Rows are points. Any point is a mix of the corners, with weights that add up to 1. It lies inside the corners' shape when no weight is negative. Say inside or outside, and name the corners with a negative weight.

Corners:
(1): [ 3.8 -2.9 -3.0]
(2): [ 6.1  8.2 -7.6]
(3): [-5.9 -1.8  2.7]
(4): [ 6.9 -1.2  3.0]
Points:
[ 3.6 -1.1  2.4] -> inside
[ 1.0  2.4 -0.8] -> outside (1)
[-3.0 -1.4  2.2] -> inside
[ 3.7 -2.3 -2.8] -> inside
[ 3.1 -0.5 -2.9] -> inside
[ 0.7  0.9 -3.2] -> outside (4)
[ 5.5 -0.6  1.8] -> inside
[-0.8  1.0 -2.4] -> outside (4)

Corners:
(1): [-7.5 -3.8 -3.2 -3.8]
(2): [-6.1  0.5 -4.3 -3.7]
(3): [12.4  1.0 -1.0  4.7]
(4): [-0.7 -0.7  1.5  3.2]
(5): [ 1.3 -2.1  1.8 -0.4]
Points:
[ 5.0 -0.9  0.1  1.1] -> outside (4)
[ 5.5 -0.5 -0.4  2.0] -> inside
[ 2.7 -0.1 -2.1  0.6] -> inside
[-1.2 -1.5  0.3  0.8] -> inside
[ 9.4 -0.5  2.9  4.1] -> outside (1, 2)
[-0.8 -0.8  0.8  2.3] -> inside
[3.7 0.0 0.1 1.9] -> outside (1)

Corners:
(1): [-4.0  4.1  1.5 -1.1  4.4  3.6 -1.5 -2.1]
(2): [ 3.5  3.9 -6.2 -4.0 -1.2  3.3 -5.2 -2.5]
(3): [-3.6 -0.1  5.6 -4.2 -1.9  4.5 -9.9 -4.2]
(4): [ -0.8   7.0  -3.5   9.9  -2.9 -11.5  -0.9  -5.9]
(5): [-6.2  2.2  2.6 -0.4 -2.6  6.2 -1.0 -1.1]
(6): [-0.8 -2.5 -5.5 -1.6  2.4 -5.7 -0.3  3.8]
(7): [ 0.0 -3.8  3.9 -3.7 -3.1  0.8  0.5 -3.2]
(8): [  3.0  -2.2 -10.0   5.1   4.0  -1.7  -1.5   0.9]
(9): [ 5.1  3.6 -4.4  2.2  0.7 -2.7  0.0  4.2]
Points:
[ 1.7  2.2 -4.7 -0.8  0.9  4.1 -4.9 -0.9] -> outside (4, 6, 7)
[-0.8  2.6  0.2  4.4 -1.7 -3.1 -0.6 -3.0] -> outside (2, 6)
[-1.3  0.3  0.0 -1.2 -0.9  0.9 -2.1 -0.7] -> inside
[-1.4  3.0 -0.6 -0.9  1.5 -0.4 -2.0 -2.0] -> outside (5, 8)
[ 0.3  4.6 -0.3  1.9 -1.5 -1.2  0.2 -1.3] -> outside (3, 6, 8)
[-1.0  1.7 -2.0  2.9  0.3 -3.4 -1.5 -1.8] -> outside (2)

Corners:
(1): [ 0.9  3.5 -2.7 -1.5  4.9  3.4 -3.4 -1.1 -4.5]
(2): [-2.7 -1.3 -4.1  3.6 -2.8  1.1 -2.7 -0.1  5.0]
(3): [-6.3 -2.0 -2.8  3.1 -1.8 -5.2  1.8  1.0 -0.3]
(4): [  1.7   0.3 -11.6  -3.8  -4.4   4.0   0.8   0.6   6.8]
(5): [ 5.6  0.6 -6.0  1.4 -0.9 -3.6  3.4  1.4 -2.0]
(6): [-2.6 -1.9  1.2  8.6  0.8 -3.2  5.6 -1.1 -4.9]
(7): [-3.6 -7.6 -1.5 10.0 -0.3 -4.0  3.8 -4.3  3.3]
(8): [ 3.2  4.3  2.9 -7.1  5.2  5.9 -0.8 -6.2 -5.5]
(9): [ 0.7  2.5  3.6 -1.2  4.2  1.1 -1.7 -1.1  3.9]
(10): [-4.8  0.2 -4.1  7.5 -0.6 -4.3  2.6 -2.3 -0.4]
Points:
[-1.1  0.8 -2.9  1.2 -0.1 -0.3  1.0 -0.3 -0.2] -> outside (7)
[-2.9 -2.5 -1.2  6.9  1.6 -4.1  3.1 -2.7 -3.6] -> outside (2, 4, 9)
[-0.6 -1.9 -6.6  2.7 -3.2 -2.0  1.8  0.4  5.6] -> outside (1, 6, 8)
[-0.1  1.7 -3.0 -0.6  0.7  0.3  0.3 -1.0 -1.3] -> outside (7)
[-4.1 -2.1 -3.7  4.4 -2.1 -3.8  2.1  0.3  2.1] -> outside (1, 8)
[ 0.8 -1.7 -2.2  2.5  2.1 -0.4  1.3 -3.2  1.4] -> outside (2, 3, 6)
